Each row of a before or after table is a point. The points were changed in one or more steps. Then noise was added and the rows were shuffled. The steps act on columns, c1 being the first. Name the steps. A step turns or swaps two columns, mirrors them in a line or flattens them onto one, adds a multiple of one to another, or multiplies or shifts one. Angles are multiples of 10 degrees, from the lower column toward the higher: turns from -170 to 170, lines from 10 to 170 but not 90. Use the fewest steps. Two steps may share a column if one is a turn and the other turns, adds or multiplies; they go together, in the order done. Otherwise the lowest column goes first.

Before, 13 rows:
[[-0.04 -0.10  0.15]
 [ 0.22 -0.10  0.25]
 [ 0.19 -0.29 -0.71]
 [-0.25 -0.59 -0.20]
 [-0.14 -0.19  0.20]
 [ 0.16 -0.12  0.31]
 [ 0.12 -0.24 -0.59]
 [-0.10 -0.14 -0.36]
 [ 0.03 -0.27  0.22]
 [ 0.28 -0.44 -0.56]
 [ 0.08 -0.02  0.40]
 [-0.01 -0.10  0.37]
 [ 0.07 -0.23 -0.31]]
After, 13 rows:
[[ 0.06  0.32 -0.22]
 [-0.14  0.18 -0.10]
 [-0.39  0.39  0.43]
 [-0.02 -0.06  0.57]
 [ 0.14  0.09  0.69]
 [-0.05  0.23 -0.35]
 [-0.23  0.25 -0.05]
 [ 0.09 -0.10  0.75]
 [ 0.08  0.19 -0.16]
 [-0.06  0.25 -0.24]
 [-0.17 -0.02  0.37]
 [-0.07  0.34 -0.04]
 [ 0.00  0.08  0.39]]
Steps: shift c1 by -0.10; turn c2 and c3 by -150 degrees

Before (9 x 6):
[[-0.41  0.14 -0.53 -0.65 -0.43 -0.25]
 [ 0.37 -0.12  0.31 -0.30 -0.03  0.16]
 [-0.18  0.29  0.14  0.23  0.01  0.42]
 [-0.28 -0.08  0.22  0.18  0.21  0.26]
 [-0.21  0.33 -0.36  0.05  0.26  0.30]
 [ 0.38 -0.37  0.30 -0.15  0.20  0.04]
 [-0.16 -0.07 -0.41 -0.33 -0.13  0.31]
 [ 0.41 -0.40  0.21  0.21 -0.03  0.27]
 [-0.17  0.20 -0.35 -0.24 -0.26 -0.31]]
After:
[[ 0.13  0.31 -0.12  0.24 -0.01  0.40]
 [ 0.00 -0.55  0.27  0.20  0.19  0.02]
 [-0.12  0.40  0.26 -0.75 -0.41 -0.42]
 [-0.13  0.07  0.11 -0.47 -0.12  0.24]
 [ 0.02  0.23  0.03 -0.43 -0.24 -0.42]
 [ 0.13  0.34 -0.22 -0.33  0.27  0.37]
 [ 0.00 -0.58 -0.04  0.27  0.00  0.27]
 [ 0.12 -0.35  0.43  0.11 -0.06  0.15]
 [-0.28  0.17 -0.11  0.28  0.21  0.36]]
Steps: turn c1 and c2 by -50 degrees; turn c3 and c4 by 60 degrees; add 0.3 times c5 to c6

Before (10 x 8):
[[ 0.11  0.31  0.57 -0.34 -0.66 -0.08 -0.18  0.37]
 [-0.32 -0.40 -0.19 -0.36  0.15 -0.03  0.34 -0.22]
 [-0.27 -0.14 -0.20 -0.14  0.62  0.27  0.36 -0.42]
 [-0.16  0.06  0.24  0.11 -0.32 -0.22 -0.42  0.20]
 [ 0.12  0.13  0.11  0.31 -0.36  0.00  0.13  0.24]
 [ 0.51  0.00  0.48  0.03 -0.40 -0.16 -0.36  0.17]
 [ 0.01 -0.12  0.46 -0.01 -0.45  0.32 -0.31  0.35]
 [ 0.16 -0.11 -0.39 -0.01 -0.24  0.18 -0.10 -0.11]
 [ 0.19  0.31 -0.16  0.03 -0.14  0.14 -0.32  0.15]
 [-0.29 -0.08 -0.12 -0.07 -0.01  0.20  0.21 -0.71]]
After, 10 rows:
[[-0.01  0.17 -0.30  0.22  0.33  0.07  0.19  0.18]
 [-0.10  0.42 -0.80 -0.34  0.50  0.12 -0.18  0.09]
 [-0.02 -0.52  0.34  0.14 -0.12 -0.35 -0.52 -0.06]
 [ 0.27 -0.27  0.53  0.22 -0.48 -0.24 -0.26 -0.35]
 [-0.17 -0.02 -0.56 -0.33  0.38  0.49  0.22 -0.07]
 [-0.19  0.05 -0.33 -0.32  0.23 -0.13  0.33  0.13]
 [ 0.22  0.39  0.04 -0.25  0.08  0.20  0.21  0.28]
 [ 0.21 -0.11  0.53  0.15  0.26 -0.28 -0.21 -0.45]
 [ 0.22 -0.13  0.23 -0.09  0.29  0.16  0.00  0.24]
 [ 0.32 -0.15 -0.65 -0.26  0.31 -0.03  0.12  0.09]]
Steps: swap c1 and c6; multiply c2 by 1.3; turn c5 and c8 by 160 degrees; turn c3 and c8 by -140 degrees; mirror c4 and c7 in the line at 30 degrees

Before (14 x 11):
[[-0.17  0.05  0.14  0.37 -0.14  0.29 -0.19 -0.17  0.28  0.22 -0.42]
 [-0.02 -0.43 -0.16 -0.36 -0.19 -0.39 -0.19  0.06 -0.42 -0.06 -0.02]
 [ 0.03 -0.43 -0.11 -0.55  0.05  0.67  0.31 -0.13 -0.07 -0.01 -0.44]
 [ 0.10  0.01  0.27  0.31  0.20  0.16 -0.46 -0.50  0.26 -0.39 -0.22]
 [ 0.17  0.04 -0.32 -0.49  0.23  0.26  0.25 -0.17 -0.21  0.01 -0.51]
 [ 0.05 -0.21  0.38 -0.34 -0.38 -0.24  0.01  0.27 -0.60 -0.29  0.02]
 [ 0.04 -0.01  0.13 -0.53 -0.68 -0.45 -0.46  0.20 -0.42 -0.47 -0.12]
 [-0.37 -0.04 -0.08 -0.21 -0.45 -0.12 -0.19  0.00 -0.54 -0.49  0.03]
 [-0.09  0.07  0.21 -0.37 -0.43 -0.04 -0.56  0.13 -0.40  0.00  0.19]
 [ 0.07  0.04  0.03 -0.03 -0.16  0.02 -0.24  0.41 -0.42 -0.30 -0.05]
 [ 0.15 -0.04 -0.05 -0.36 -0.42 -0.09 -0.10 -0.02 -0.49 -0.17  0.31]
 [-0.27  0.28  0.41  0.10  0.09  0.10 -0.05 -0.31  0.12  0.14 -0.25]
 [-0.24  0.24  0.26  0.22  0.05  0.05 -0.20 -0.06  0.67 -0.17  0.01]
 [-0.23 -0.23 -0.07 -0.52  0.44  0.45  0.03 -0.07 -0.17  0.10 -0.41]]
After (14 x 11):
[[-0.20  0.04 -0.31  0.36 -0.07  0.31 -0.15 -0.33 -0.16  0.31 -0.29]
 [ 0.01 -0.01 -0.35 -0.51 -0.64 -0.49 -0.28  0.44 -0.33 -0.64  0.08]
 [-0.13  0.00 -0.32 -0.35 -0.38 -0.03 -0.35  0.39 -0.23 -0.02  0.35]
 [-0.22  0.07 -0.08  0.20 -0.01  0.07 -0.28 -0.65  0.13 -0.25  0.06]
 [ 0.05 -0.01 -0.22 -0.05 -0.26  0.07 -0.11  0.51  0.12 -0.36  0.05]
 [ 0.05 -0.01  0.03 -0.54  0.11  0.69  0.24 -0.01 -0.08  0.00 -0.51]
 [ 0.18 -0.02 -0.16 -0.52  0.34  0.28  0.36  0.15 -0.06  0.01 -0.53]
 [-0.31 -0.02 -0.02  0.08  0.19  0.08 -0.41 -0.24 -0.20  0.14 -0.24]
 [-0.34 -0.02 -0.21 -0.20 -0.30 -0.11  0.02  0.51 -0.37 -0.66  0.15]
 [ 0.10  0.01  0.02 -0.34 -0.32 -0.08  0.04  0.46 -0.38 -0.25  0.37]
 [-0.25  0.02 -0.16 -0.54  0.43  0.44  0.06  0.15  0.07  0.14 -0.35]
 [ 0.16 -0.01 -0.38  0.27  0.32  0.15 -0.43 -0.45 -0.24 -0.51 -0.01]
 [ 0.05  0.00  0.12 -0.33 -0.37 -0.21 -0.38  0.71 -0.15 -0.35 -0.11]
 [ 0.00  0.00 -0.18 -0.39 -0.11 -0.40  0.07  0.43 -0.14 -0.14  0.08]]
Steps: multiply c2 by 0; turn c3 and c7 by -70 degrees; turn c3 and c11 by -30 degrees; turn c8 and c9 by 70 degrees; turn c5 and c9 by 30 degrees; multiply c10 by 1.3

Before (12 x 14):
[[ 0.21  0.34  0.12 -0.36 -0.27  0.48  0.17 -0.27 -0.08  0.12  0.38  0.18
   0.02  0.30]
 [-0.33 -0.69  0.09  0.17  0.13 -0.10 -0.06 -0.49  0.12 -0.38 -0.33 -0.01
   0.13  0.10]
 [-0.16  0.32 -0.15 -0.34 -0.36  0.31  0.26 -0.02  0.06 -0.03  0.13 -0.23
  -0.07  0.02]
 [ 0.27  0.05 -0.32 -0.51 -0.12  0.47  0.19 -0.09  0.15  0.42  0.06  0.18
  -0.05  0.22]
 [ 0.35  0.39  0.13  0.12 -0.31 -0.14  0.19  0.06 -0.39  0.14  0.05 -0.36
  -0.32  0.26]
 [-0.30  0.32  0.20  0.06  0.53  0.09 -0.31  0.16  0.08  0.24  0.01 -0.19
  -0.12  0.20]
 [-0.39  0.26 -0.15 -0.04  0.50 -0.46 -0.45 -0.29 -0.32 -0.37 -0.43 -0.22
   0.19 -0.10]
 [-0.04 -0.06 -0.28 -0.03  0.23  0.40  0.08 -0.73  0.53  0.05 -0.03  0.19
   0.19 -0.20]
 [-0.20  0.16  0.21  0.08  0.26 -0.07 -0.68  0.03 -0.31 -0.10 -0.39 -0.37
   0.06 -0.30]
 [-0.17 -0.08 -0.33 -0.20 -0.05  0.16 -0.36 -0.75  0.62  0.04 -0.04  0.36
  -0.09  0.07]
 [-0.38 -0.35 -0.32  0.00 -0.07  0.23 -0.03 -0.50  0.16  0.27  0.27  0.05
   0.35  0.01]
 [ 0.01 -0.23 -0.28 -0.04  0.00  0.20  0.03 -0.19  0.34 -0.07  0.34  0.40
   0.04 -0.08]]
After, 12 rows:
[[ 0.41  0.40  0.06  0.06 -0.31 -0.19  0.14  0.07 -0.40 -0.17  0.04 -0.39
  -0.35  0.27]
 [-0.32  0.39  0.18  0.00  0.54 -0.01 -0.28  0.15  0.09 -0.04  0.02 -0.18
  -0.12  0.22]
 [-0.27 -0.74  0.02  0.77  0.11 -0.14 -0.09 -0.24  0.17  0.13 -0.32  0.00
   0.07  0.12]
 [-0.14  0.19  0.04 -0.51 -0.36  0.38  0.24 -0.21  0.06 -0.24  0.11 -0.24
  -0.09  0.02]
 [-0.01 -0.25 -0.14 -0.45  0.03  0.28  0.05 -0.37  0.36  0.10  0.36  0.41
   0.02 -0.08]
 [-0.37 -0.06 -0.34  0.69  0.49 -0.31 -0.50 -0.04 -0.34 -0.47 -0.42 -0.23
   0.18 -0.12]
 [ 0.20  0.37  0.36 -0.80 -0.28  0.37  0.18 -0.57 -0.04 -0.13  0.36  0.21
  -0.01  0.33]
 [-0.16 -0.02 -0.19  0.10  0.01  0.31 -0.35 -0.78  0.63  0.06 -0.02  0.35
  -0.08  0.09]
 [-0.04 -0.02 -0.05  0.24  0.20  0.55  0.09 -0.73  0.51  0.08  0.00  0.20
   0.17 -0.21]
 [ 0.24  0.31 -0.02 -0.56 -0.13  0.60  0.15 -0.30  0.15  0.29  0.06  0.21
  -0.09  0.21]
 [-0.37 -0.05 -0.14 -0.25 -0.03  0.35 -0.04 -0.60  0.16  0.40  0.31  0.05
   0.30  0.04]
 [-0.23  0.03  0.12  0.65  0.26 -0.18 -0.68  0.24 -0.28 -0.17 -0.41 -0.36
   0.06 -0.32]]
Steps: turn c2 and c10 by -40 degrees; turn c3 and c6 by -30 degrees; add -1.5 times c11 to c4; turn c4 and c8 by 20 degrees

Before (13 x 18):
[[-0.14  0.23 -0.41 -0.34  0.23 -0.47 -0.06  0.48  0.34 -0.29  0.00 -0.08
  -0.02  1.03  0.06 -0.35  0.42 -0.07]
 [ 0.42 -0.16 -0.17 -0.43  0.34 -0.37  0.12  0.40  0.46 -0.14  0.10 -0.03
   0.27  0.63  0.19 -0.62  0.36 -0.31]
 [ 0.25 -0.07  0.03  0.29 -0.13  0.00  0.17  0.01 -0.10 -0.08 -0.56 -0.32
   0.25  0.22  0.11  0.10 -0.13 -0.13]
 [-0.07 -0.21 -0.07  0.24 -0.43 -0.12 -0.03 -0.04  0.20  0.02 -0.43  0.04
   0.35  0.08  0.38  0.05  0.19  0.17]
 [ 0.22 -0.02 -0.22  0.22 -0.16  0.23 -0.12 -0.08  0.05  0.19 -0.51  0.24
  -0.02  0.11  0.04 -0.10 -0.03 -0.31]
 [-0.04  0.54  0.13 -0.20 -0.33 -0.38 -0.15  0.26  0.40 -0.44 -0.04 -0.02
  -0.26  0.18 -0.27 -0.18  0.11  0.11]
 [-0.09  0.61  0.12  0.19 -0.25 -0.52 -0.36  0.19  0.19 -0.02  0.36 -0.30
  -0.20  0.29 -0.35 -0.11  0.53  0.20]
 [ 0.27  0.07 -0.16 -0.16 -0.27 -0.05 -0.08 -0.27 -0.30 -0.19 -0.23  0.04
   0.02  0.06  0.12  0.11  0.17 -0.08]
 [-0.29  0.35  0.27 -0.17 -0.06 -0.27 -0.05 -0.12  0.39 -0.01  0.02 -0.16
  -0.14  0.29 -0.14  0.17  0.35 -0.04]
 [-0.21  0.35  0.13  0.12  0.03 -0.72 -0.16  0.14  0.22 -0.24 -0.09  0.24
   0.04  0.07 -0.54  0.23  0.43  0.18]
 [ 0.12 -0.08  0.00  0.08  0.08  0.02  0.15  0.21 -0.19  0.11 -0.37  0.10
  -0.14 -0.11  0.43  0.01  0.03  0.05]
 [ 0.18  0.40 -0.42 -0.28  0.42 -0.56  0.27  0.40  0.53 -0.09  0.28  0.19
   0.48  0.76  0.36 -0.32  0.08 -0.13]
 [-0.10  0.23 -0.54 -0.31  0.40 -0.21  0.31  0.71  0.54 -0.32  0.29  0.00
   0.59  0.50  0.14 -0.29  0.49 -0.28]]
After, 13 rows:
[[ 0.42  0.25  0.25  0.06  0.02 -0.71 -0.10  0.14  0.21 -0.28 -0.09  0.04
  -0.14  0.07  0.37  0.24  0.43  0.33]
 [-0.15  0.07  0.22 -0.10 -0.16  0.24 -0.22 -0.09  0.04  0.08 -0.51  0.23
   0.15  0.12  0.05 -0.10 -0.03 -0.24]
 [ 0.04  0.44  0.36  0.67  0.41 -0.56  0.20  0.39  0.53 -0.15  0.28  0.07
   0.44  0.76 -0.44 -0.32  0.08 -0.08]
 [ 0.08 -0.26  0.26 -0.10 -0.44 -0.12  0.03 -0.05  0.19 -0.01 -0.42  0.03
   0.16  0.08 -0.48  0.05  0.19  0.08]
 [-0.38 -0.07  0.05 -0.06  0.08  0.01  0.17  0.21 -0.20  0.06 -0.37  0.12
   0.00 -0.12 -0.27  0.00  0.02 -0.03]
 [ 0.09  0.46  0.23 -0.05 -0.26 -0.51 -0.27  0.19  0.18  0.08  0.36 -0.19
  -0.20  0.28  0.34 -0.10  0.55  0.49]
 [-0.01  0.46 -0.09  0.20 -0.33 -0.38 -0.09  0.26  0.38 -0.38 -0.04 -0.23
  -0.20  0.16  0.32 -0.17  0.10  0.33]
 [ 0.36  0.35  0.30  0.65  0.40 -0.22  0.19  0.72  0.54 -0.27  0.29 -0.16
   0.31  0.51 -0.38 -0.29  0.49 -0.28]
 [ 0.13  0.34 -0.21  0.05 -0.06 -0.27 -0.07 -0.12  0.39  0.04  0.03 -0.11
  -0.31  0.30  0.08  0.17  0.35  0.10]
 [-0.15 -0.04 -0.01  0.55  0.33 -0.37  0.00  0.39  0.46 -0.12  0.10 -0.09
   0.49  0.62 -0.14 -0.62  0.36 -0.38]
 [-0.03 -0.01  0.16 -0.23 -0.13  0.01  0.10  0.01 -0.10  0.04 -0.55 -0.24
   0.36  0.21 -0.11  0.10 -0.13 -0.19]
 [-0.21  0.07  0.06  0.25 -0.27 -0.06 -0.09 -0.27 -0.30 -0.18 -0.24 -0.07
   0.21  0.05 -0.02  0.12  0.17 -0.02]
 [ 0.03  0.23  0.28  0.66  0.23 -0.47 -0.07  0.49  0.33 -0.23  0.00 -0.18
  -0.12  1.03 -0.09 -0.34  0.42  0.03]]
Steps: turn c1 and c13 by 50 degrees; turn c1 and c15 by 150 degrees; turn c7 and c18 by -20 degrees; turn c2 and c18 by 20 degrees; add 0.5 times c6 to c3; turn c3 and c4 by -140 degrees; multiply c12 by 0.7; turn c10 and c12 by 30 degrees

Before (13 x 24):
[[ 0.04  0.12 -0.12  0.20 -0.19 -0.22 -0.25 -0.22 -0.18 -0.11  0.28 -0.11
  -0.21 -0.02 -0.43 -0.06 -0.02  0.19 -0.22  0.05 -0.17 -0.27 -0.14  0.25]
 [ 0.55 -0.06 -0.15  0.31  0.02 -0.36  0.44 -0.05 -0.16  0.24  0.54 -0.31
  -0.20  0.07 -0.15 -0.29 -0.09 -0.09 -0.30  0.11  0.58  0.06 -0.16 -0.20]
 [-0.06 -0.16 -0.24 -0.05  0.30 -0.31  0.39 -0.01 -0.01 -0.24 -0.66  0.07
   0.25 -0.40  0.13 -0.33 -0.31 -0.20 -0.18  0.24 -0.05 -0.21  0.24  0.21]
 [-0.17 -0.14 -0.02 -0.32  0.19  0.13  0.22  0.42 -0.06 -0.09  0.44  0.03
  -0.07  0.20  0.01 -0.17  0.31  0.02  0.00 -0.12  0.41  0.13  0.39 -0.03]
 [-0.17 -0.02  0.02 -0.01  0.35  0.20  0.62 -0.55  0.03  0.11 -0.16  0.13
   0.17  0.33 -0.22 -0.02 -0.12 -0.40  0.49  0.18  0.09  0.19  0.06 -0.15]
 [ 0.46  0.20  0.27 -0.40  0.24  0.22  0.18  0.19 -0.19 -0.40 -0.14  0.32
  -0.19 -0.18 -0.21 -0.63 -0.41 -0.23  0.12  0.21 -0.21 -0.10  0.13 -0.25]
 [-0.10  0.13  0.24  0.04  0.30  0.26  0.15  0.22  0.00 -0.53  0.07  0.13
   0.14 -0.41  0.53 -0.45  0.21  0.45 -0.09  0.30  0.13 -0.27  0.12  0.02]
 [ 0.14  0.25 -0.08  0.13  0.03 -0.01  0.07 -0.18  0.97 -0.52  0.61  0.24
  -0.29  0.10  0.15  0.35  0.06 -0.22  0.26 -0.19  0.23  0.08  0.29 -0.18]
 [-0.02 -0.13 -0.14 -0.21  0.15  0.01  0.11 -0.19  0.25  0.12 -0.39 -0.20
   0.10 -0.16 -0.32  0.10  0.21 -0.42  0.07 -0.50  0.14  0.38 -0.18  0.20]
 [ 0.16 -0.31 -0.46  0.10 -0.01  0.32  0.59  0.15  0.07  0.08 -0.01  0.00
  -0.19 -0.07 -0.10  0.14 -0.26  0.04  0.05  0.15  0.02  0.33  0.48 -0.24]
 [-0.10  0.08 -0.03  0.06  0.44  0.03  0.45 -0.17 -0.23  0.49 -0.20 -0.19
  -0.19  0.27 -0.52 -0.11 -0.04 -0.17  0.01  0.29 -0.18 -0.13 -0.12 -0.32]
 [-0.09 -0.19 -0.02 -0.42 -0.04  0.37  0.24  0.02 -0.04  0.07  0.13  0.28
  -0.45 -0.40  0.21 -0.32 -0.17  0.37  0.02  0.19  0.13 -0.55  0.31 -0.28]
 [-0.23 -0.11 -0.12 -0.39 -0.08 -0.32 -0.04  0.01  0.10  0.15  0.25 -0.24
  -0.30  0.19 -0.39 -0.14 -0.27 -0.41 -0.01  0.37 -0.20  0.39 -0.14 -0.01]]
After:
[[-0.22 -0.10 -0.13 -0.39 -0.01 -0.31 -0.04  0.02 -0.42  0.14  0.24 -0.58
  -0.31 -0.21  0.21 -0.16 -0.22 -0.38  0.01  0.38 -0.22 -0.53  0.30  0.00]
 [-0.14 -0.16 -0.03 -0.33 -0.27  0.14  0.22  0.42  0.14 -0.11  0.43  0.08
  -0.10 -0.13  0.08 -0.16  0.32 -0.02 -0.02 -0.10  0.39 -0.51 -0.34 -0.03]
 [-0.12  0.14  0.25  0.04 -0.14  0.24  0.12  0.22  0.25 -0.52  0.09  0.32
   0.14  0.47 -0.43 -0.44  0.21  0.50 -0.08  0.33  0.13 -0.47 -0.19  0.02]
 [ 0.44  0.19  0.24 -0.40 -0.16  0.20  0.15  0.19  0.31 -0.39 -0.13  0.83
  -0.18  0.26  0.43 -0.64 -0.41 -0.25  0.09  0.21 -0.18 -0.88 -0.17 -0.27]
 [-0.09  0.06 -0.03  0.06 -0.50  0.01  0.46 -0.15  0.25  0.48 -0.21 -0.49
  -0.18 -0.10  0.71 -0.11 -0.04 -0.16  0.02  0.29 -0.18  0.00  0.06 -0.30]
 [-0.07 -0.19 -0.22 -0.09 -0.17 -0.29  0.39 -0.01  0.08 -0.24 -0.66  0.19
   0.24  0.46 -0.09 -0.33 -0.32 -0.21 -0.21  0.22 -0.07 -0.37 -0.33  0.22]
 [-0.01 -0.17 -0.17 -0.20 -0.08 -0.02  0.11 -0.20 -0.71  0.15 -0.37 -0.50
   0.10  0.20 -0.04  0.12  0.21 -0.45  0.08 -0.49  0.13 -0.15  0.29  0.21]
 [ 0.15 -0.32 -0.47  0.08  0.05  0.33  0.60  0.15 -0.19  0.08 -0.02  0.02
  -0.18  0.08  0.02  0.14 -0.23  0.05  0.04  0.15  0.00 -0.26 -0.33 -0.27]
 [ 0.05  0.13 -0.14  0.20  0.18 -0.23 -0.24 -0.22  0.13 -0.13  0.27 -0.26
  -0.22 -0.02  0.58 -0.06 -0.02  0.17 -0.19  0.06 -0.16  0.22  0.04  0.28]
 [ 0.12  0.24 -0.06  0.17 -0.08 -0.01  0.08 -0.17 -2.03 -0.54  0.57  0.61
  -0.31 -0.07 -1.35  0.34  0.04 -0.22  0.28 -0.17  0.22  0.36 -0.28 -0.20]
 [-0.09 -0.20 -0.02 -0.43  0.18  0.37  0.24  0.04  0.19  0.11  0.14  0.72
  -0.45  0.37 -0.13 -0.35 -0.19  0.37  0.01  0.19  0.13 -0.13 -0.46 -0.30]
 [-0.19  0.00  0.07  0.01 -0.46  0.21  0.62 -0.53 -0.15  0.12 -0.19  0.33
   0.18 -0.20  0.14 -0.05 -0.13 -0.40  0.49  0.18  0.08 -0.25  0.03 -0.15]
 [ 0.55 -0.08 -0.13  0.30 -0.05 -0.34  0.43 -0.03  0.27  0.23  0.52 -0.80
  -0.21 -0.05  0.32 -0.29 -0.12 -0.08 -0.29  0.12  0.60 -0.42  0.17 -0.19]]
Steps: turn c5 and c14 by 160 degrees; multiply c9 by 2.5; turn c9 and c15 by -150 degrees; multiply c12 by 2.5; turn c22 and c23 by 160 degrees; add 1.5 times c16 to c22
